Every row gives one point. Examples show where two turns around zero, p and q, send a point. Where does a point land after both, in the order given? Backwards means that the second turn is done in reverse. Each puzzle has new turns, and all numbers are rounded.
In the rows, zero is written as 128.

Turn p:
[165 140 134] -> [166 119 133]
[ 84 119 136] -> [ 85 138 138]
[103  92 179] -> [ 87  93 168]
[106 102 131] -> [ 96 116 125]
[165 201  89] -> [197 184 110]
[146 114 100] -> [139 118  95]
Turn q:
[149 168 133] -> [118 161  99]
[146  40 132] -> [199  82 158]
[149 165  89] -> [107 126  74]
[ 96 138 143] -> [104 137 154]
[101 129 143] -> [113 133 155]
Where do these land?
q, then p: [143 185 152] -> [139 191 128]
p, then q: [159 141 147] -> [163 144 121]
p, then q: [ 83  65 111] -> [ 88  73 168]
q, then p: [127 122 102] -> [113 115 110]

Turn p:
[139 153 114 100 171 140] -> [135 155 162 143 164 114]
[ 95 142 114 112 101 144] -> [139 162 101 121 129 153]
[115 145 158 127 105 162] -> [155 133 136 113 115 171]
[180  82  96 151 158 107] -> [ 95  72 125 154 159  85]
[140  87 147 138 149  73] -> [ 93  96 136 107 108  77]
[129 122 139  99 101 147] -> [156 129 115  99 140 142]
[ 71 149 150 148 115 174] -> [123 157 135 120 104 201]
[119 183 146 135  93 150] -> [175 150 130 143  97 164]
[163  88  89 142 159  55] -> [ 82  97 112 150 135  45]
Turn q:
[117 159 100 125 140 137] -> [148 163 118 115 135 141]
[150 133 123 114  81  63] -> [139 123 163 118  59  98]
[178  89 134 138 142 161] -> [143  68 129 146 150 157]
[ 79 120 116 167 147 160] -> [125 156  90 162 172 117]
[173 156 166 119 105  53] -> [132 105 194  82  88  85]
[ 97 106 121 107 167 155] -> [107 129  74 121 148 149]
[103 133 137 126 115 167] -> [102 150 128 150 146 150]
Where do these land?
p, then q: [112 108 109 138 135 179] -> [121 138  95 134 171 154]
q, then p backwards: [119 201 145 117 134 134] -> [ 89 135 148  78 162 145]
p, then q backwards: [ 95 147 100 150 150 128] -> [ 91 129 132 122  94 153]
p, then q: [111 158  90  89 139 140] -> [160 153 141  88 160 126]
p, then q: [143 157 101 135 106 126] -> [171 124 140 142 136 119]
p, then q: [154  31 164 149 121 121] -> [ 77  92  55 146  80 137]
q, then p: [104 140 151 125  99 102] -> [134 152 122 114  84 124]
p, then q: [187  81 165 121 139  94] -> [ 96  70 102 117  80  99]

Turn p:
[118 159 141 206 143 105 132 138] -> [158 102 103 163 172 123 168 164]
[126 133 112 192 166 134 139  76] -> [151 134  93  97 162 104 191 143]
[151 107 143 121 123 137  98 148] -> [127 135 111 128 134 156  91 120]
[ 98  72 104  85 117 133 150 113] -> [ 85 116 155  74  89 139 129 122]
[142 161 132 136 138 103 135 124] -> [158 120 133 145 139 101 129 129]
[133 143 152 152 170 110 120 129] -> [160 123 132 132 177 128 134 131]
[134 123 139  96  90 144 169 126] -> [134 137 150 131  67 142 130 122]
[ 92 121 137  80  98 149 117  91] -> [ 89 135 146 122  98 136 144  70]
[139 138 113 109 138 148 112 181] -> [108 157 139 149 138 132  85 152]
[147 122 106 104  98 117 108 155] -> [108 121 117 139 106 120  79 129]
Turn q:
[135 123 157 145 105 154 127 140] -> [107 136 168 142 132 135 134 142]
[151 149 135 140 145 119 155 129] -> [151 125 124 163 117 121 115 140]
[155 118  91 122 146 156 133  71] -> [106 117  89 160 102 131 152  81]
[129 157  95  90 170 137 105  97] -> [129 162  68 123 107 129 118  90]
[136 127 139  85 119 129 157 123] -> [147 147 114 144 153 126 162 133]
[ 90 112 160 155 109 105  68 134] -> [111 124 180  73 147 115  95 110]
[122 176  64 102 143 151 141 129] -> [137 153  68 119  73 140 145 141]
[138  97 124 107 139 134 157 157] -> [126 115 105 143 160 149 140 157]
[ 98 138 145 138 147 124 154 165] -> [130 131 124 125 138 107 106 181]
[109  93 165 164  88  92 132 128] -> [133  87 188 112 157 101 132 132]
[147 119 134 159  98 106  79 135] -> [134 110 179 106 122 155 108 101]
Where do these land?
p, then q: [129  95 176 135 136  93 125 143] -> [ 80 129 122 156 153 158 129 109]
q, then p: [116  84 123 126 105 105 138 104] -> [143 114 152  76 123 137 133 130]
p, then q: [114 114 115 155 103 163 138 125] -> [125 126 119 116 105 126 158 168]
p, then q backwards: [106 129 132 124 169 101 100 151] -> [125  82 168 133 135 114 121 143]
q, then p: [122 161 110 114 118 103 140  39] -> [170  84 108 105  80  74 144 110]
p, then q: [109 121 118 109 124 115 143 142] -> [120 131 149 116 155 120 129 135]
p, then q: [132 132 105 107 128 225 129 134] -> [150 189 135 104  68  99 135 162]
q, then p backwards: [165 142 128 141 128  90 105 140] -> [157 119 172 106 128 110 134 139]
p, then q: [116 139 155 117 109 170 121 153] -> [ 99 145 152 135  88 109 125 141]
q, then p: [170 163 119 152 159 115 141 149] -> [123 138  63 149 128 140 108 137]
